Each row of a before or after table is a point. One or more steps were done to the points. Then noise was added and the rows were shuffled. The steps act on columns, c1 being the first. Write out the steps. A step turns or swaps two columns, mirrors them in a line or flattens them onto one, adds a multiple of one to another, or multiplies or shifts one. Angles are multiples of 10 degrees, from the lower column toward the higher: turns from -170 to 170, lines from 10 to 170 but not 90. Use the fewest steps. Two steps may share a column if one is a turn and the other turns, adds or multiplies; they go together, in the order done. Otherwise the lowest column goes first.

Before (8 x 3)
-26,-40,46
-7,19,-31
-45,-6,38
-42,59,-2
5,56,14
4,-26,-47
1,25,3
20,-15,-34
After (8 x 3)
41,20,37
16,-25,-59
-7,-11,39
-52,-12,11
40,-30,-32
19,8,14
-39,6,12
49,-27,48
Steps: turn c2 and c3 by 130 degrees; turn c1 and c2 by 110 degrees

Before (10 x 6)
-9,-2,12,6,-31,1
-11,-12,-2,37,-14,-8
5,2,21,-12,2,3
-20,8,-14,21,16,10
-3,-13,-4,-6,-6,-1
16,0,-4,-8,-12,4
-9,-13,1,16,14,11
6,-3,11,-23,-12,-5
9,-5,6,-8,-4,-10
-6,-7,9,10,4,13
After (10 x 6)
-34,7,-5,27,20,-2
-27,16,1,30,-5,12
18,16,-3,1,-21,13
-27,6,12,-8,12,3
26,13,-11,2,-6,7
14,21,3,-7,-8,21
-12,5,-1,5,-7,-3
-17,14,14,2,5,9
-60,28,10,-8,17,-15
51,20,4,9,-9,-6
Steps: multiply c1 by 3; shift c2 by 20; swap c3 and c6; turn c4 and c5 by 70 degrees; multiply c5 by 0.7

Before (12 x 9)
-5,16,-3,13,-16,3,-11,-28,-2
-8,-9,-2,4,0,-11,18,7,-26
0,-6,-13,-4,14,-6,-9,-1,-9
-5,-10,6,18,35,-2,-15,-1,-7
0,10,16,2,6,9,3,19,10
-9,14,-9,-12,32,-21,-3,30,-11
-15,-5,11,-2,0,24,12,10,-14
2,12,9,-8,-9,0,-4,-14,-15
1,4,8,-1,-6,-1,-16,10,-5
8,22,4,-3,37,-16,1,11,-3
15,9,6,20,15,21,-1,6,-9
-3,-24,0,12,22,13,-8,-12,14
After (12 x 9)
15,-26,6,18,36,4,-16,-1,-59
3,-14,-2,3,2,-15,14,8,-26
22,-28,1,12,22,14,-3,-12,-19
-12,17,9,-8,-9,0,-6,-14,-2
2,-3,-13,-5,13,-3,-10,-1,-30
-5,6,16,2,8,8,8,19,1
16,1,7,21,14,19,7,6,-32
-3,4,8,-2,-5,4,-16,11,5
-24,14,-10,-12,32,-18,-10,30,-59
-10,24,4,-5,38,-17,-5,10,-58
-10,-13,13,-1,1,19,21,9,-15
-6,-1,-5,12,-15,6,-11,-28,22
Steps: add -1 times c4 to c2; turn c1 and c2 by 40 degrees; add -1.5 times c5 to c9; turn c6 and c7 by 20 degrees

Before (12 x 12)
-6,-5,-4,-24,-4,10,-27,3,-4,-10,-8,7
-9,-6,-4,9,-12,0,-4,1,3,-1,0,2
3,-5,6,-4,-9,5,9,5,10,2,-13,-7
-1,-8,-11,1,-13,-5,4,-26,-3,3,3,8
2,23,-10,6,-8,-2,4,1,4,3,2,5
0,2,4,-2,3,5,6,3,-5,-3,5,-20
-5,0,2,3,-16,-6,4,-8,5,-5,4,10
5,-9,5,5,-9,1,-10,4,-3,0,5,9
1,3,3,3,-10,-8,2,3,6,7,6,-13
7,-6,-6,4,-17,-5,9,7,2,-4,0,3
-6,-7,-3,-14,-2,3,-3,1,1,6,7,11
11,-3,-12,3,1,-5,1,-4,8,-13,-3,6
After (12 x 12)
-21,-14,-6,15,32,2,-2,-8,-4,16,-5,4
4,9,-2,13,32,-2,11,6,4,-9,0,10
8,-1,-5,-60,36,5,15,-2,10,-9,20,14
2,6,-2,-10,30,10,-14,7,-5,-4,6,-5
-1,-1,-1,-5,43,2,-1,6,7,-2,0,-22
9,0,-2,-35,38,3,6,-1,1,6,-7,9
9,-2,-3,22,28,2,3,-3,-2,4,1,3
-4,11,-2,8,41,1,-2,-13,-9,-22,-1,7
0,9,-8,10,23,-2,-6,-2,-5,-13,-6,0
7,4,16,3,27,-6,-1,-22,-1,-1,-8,6
3,-4,8,8,24,-2,0,-2,-8,-1,-9,8
-3,-2,-1,7,30,-2,2,4,-9,8,-1,-15
Steps: turn c1 and c2 by 130 degrees; add -1 times c2 to c10; turn c3 and c8 by 60 degrees; multiply c4 by 2.5; shift c5 by 40; mirror c6 and c9 in the line at 20 degrees; turn c7 and c11 by -140 degrees; turn c11 and c12 by 20 degrees

Before (13 x 18)
-24,5,8,-26,-3,-14,-17,-3,-5,-30,-17,30,36,-10,17,-12,-19,6
-3,-15,-12,22,-21,4,8,-9,-34,-11,-15,-23,21,-18,-14,25,21,24
-13,-10,-24,20,5,1,-12,-21,8,-6,13,-14,-4,11,-34,-22,-2,24
-19,13,-5,-18,20,-20,-13,-14,1,-27,-10,9,-9,0,-12,12,-4,12
20,10,-17,10,-3,12,-9,-18,-4,27,-13,-2,26,6,-29,0,19,-10
-18,-22,16,-11,34,-11,-16,4,-4,-15,-11,26,23,7,12,14,31,39
22,-17,-9,-6,6,-14,-29,8,-13,-25,-9,-16,-21,17,6,-13,-9,40
-32,-35,4,28,0,-9,-12,-5,22,10,12,22,-3,25,-13,35,21,21
0,6,7,3,-12,19,22,-17,12,30,-2,29,19,-17,-31,8,-16,-5
-29,-5,13,-11,4,1,11,-27,-7,29,-13,27,-5,32,15,-12,-26,7
19,9,-10,26,-27,28,17,-17,-18,-11,0,-5,-9,6,14,4,10,21
9,-40,-23,8,-13,-20,22,-3,-35,-10,10,-3,-1,19,-23,5,25,22
-32,14,15,-16,-8,29,-32,17,2,-15,-8,2,-6,4,20,-12,8,23
After (13 x 18)
-19,17,22,-11,34,-31,15,6,-13,-17,-7,24,-27,-5,14,-5,32,39
-13,-32,-33,20,6,0,8,-34,21,-4,-9,-13,13,8,-37,-8,-1,24
-31,13,-1,-11,4,-9,0,-43,-18,31,12,29,-4,28,14,22,-25,5
19,-19,-10,11,-1,18,0,-33,-14,24,-2,-2,-28,5,-29,-13,19,-9
10,-7,-14,6,-13,-43,-28,-3,-23,-9,-4,-3,6,21,-21,-7,26,22
-3,-44,13,23,-20,-3,-18,-15,-49,-9,-1,-23,-27,-12,-13,-17,20,24
17,-60,-3,26,-26,32,-20,-29,-16,-14,6,-4,6,12,15,0,8,23
-30,-1,1,-16,-8,13,36,26,-4,-13,9,1,0,7,19,2,9,22
-20,48,6,-19,19,-2,7,-22,-6,-27,10,11,1,-7,-13,-18,-4,14
21,16,-15,-5,3,-24,27,13,-21,-24,21,-15,11,14,9,-12,-9,40
-33,-44,28,28,0,-21,0,-8,35,12,-7,21,10,25,-11,-24,20,19
-2,-22,10,6,-15,14,-20,-24,11,27,-11,31,-14,-11,-27,9,-15,-5
-21,52,-5,-25,-4,-13,21,-9,-21,-31,-10,29,-39,-9,17,1,-18,4
Steps: add 1.5 times c4 to c6; turn c2 and c6 by 70 degrees; turn c3 and c16 by -50 degrees; turn c7 and c16 by 150 degrees; add -0.3 times c5 to c14; multiply c8 by 1.6; add 1 times c11 to c9; turn c11 and c13 by 140 degrees

Before (8 x 24)
2,20,15,20,13,-8,-3,-8,1,34,9,30,-18,-4,-21,0,32,12,3,0,-7,-23,22,-3
-16,-1,-3,-11,9,13,23,12,6,-7,-14,-1,2,-26,-3,1,-33,16,-12,18,-42,11,-18,7
20,-22,7,17,-3,-21,-14,-33,-2,40,-12,15,-25,-11,-4,9,29,12,-4,-9,19,2,2,8
2,-2,-25,-9,33,18,23,25,24,8,2,11,1,-16,12,-5,-37,4,1,14,-17,14,-5,5
-20,-8,-1,-15,8,16,5,36,26,12,3,-1,0,-33,16,14,-8,2,4,21,-20,14,-8,-2
18,10,17,20,-8,-14,-25,-29,3,32,-5,13,-33,8,8,12,25,-2,-26,-18,-4,12,0,-23
-28,4,-10,-3,8,1,11,8,13,-8,7,-2,16,-22,24,5,-46,6,10,9,-16,4,-13,4
23,26,11,21,28,12,-19,-9,-60,19,-8,3,-8,20,-9,0,12,39,23,-6,-4,9,-11,-9
After (8 x 24)
2,-7,-2,-16,8,19,11,24,-13,12,-25,-1,0,-15,17,14,-11,2,-21,-27,-21,15,25,-21
1,19,13,21,15,-9,0,-12,-1,36,-2,30,-13,-4,-24,2,32,12,15,2,-7,-23,13,-1
-9,-22,7,16,-5,-20,-7,-17,5,40,30,14,-24,-1,-3,8,28,10,-5,18,19,0,12,2
-11,-1,-24,-11,31,17,23,17,-10,10,-18,12,-6,-6,10,-5,-37,6,-13,-8,-17,16,9,-22
17,2,-12,-3,9,1,14,1,-4,-7,-10,-2,11,-15,24,6,-46,6,-21,-25,-15,6,8,-10
3,-1,-2,-12,10,14,22,19,0,-7,3,-3,2,2,-3,1,-34,14,-29,-24,-42,13,14,-7
-5,10,18,22,-8,-14,-17,-19,-11,31,22,13,-26,26,7,13,26,0,-1,24,-3,12,2,2
-15,27,14,22,26,13,-16,-3,27,18,11,4,-4,-15,-11,-1,14,38,3,19,-5,8,-28,56
Steps: turn c1 and c20 by 140 degrees; add 0.3 times c3 to c13; add 0.5 times c16 to c7; mirror c8 and c11 in the line at 160 degrees; multiply c24 by 0.4; turn c9 and c24 by -120 degrees; turn c14 and c19 by 70 degrees; turn c19 and c23 by -60 degrees
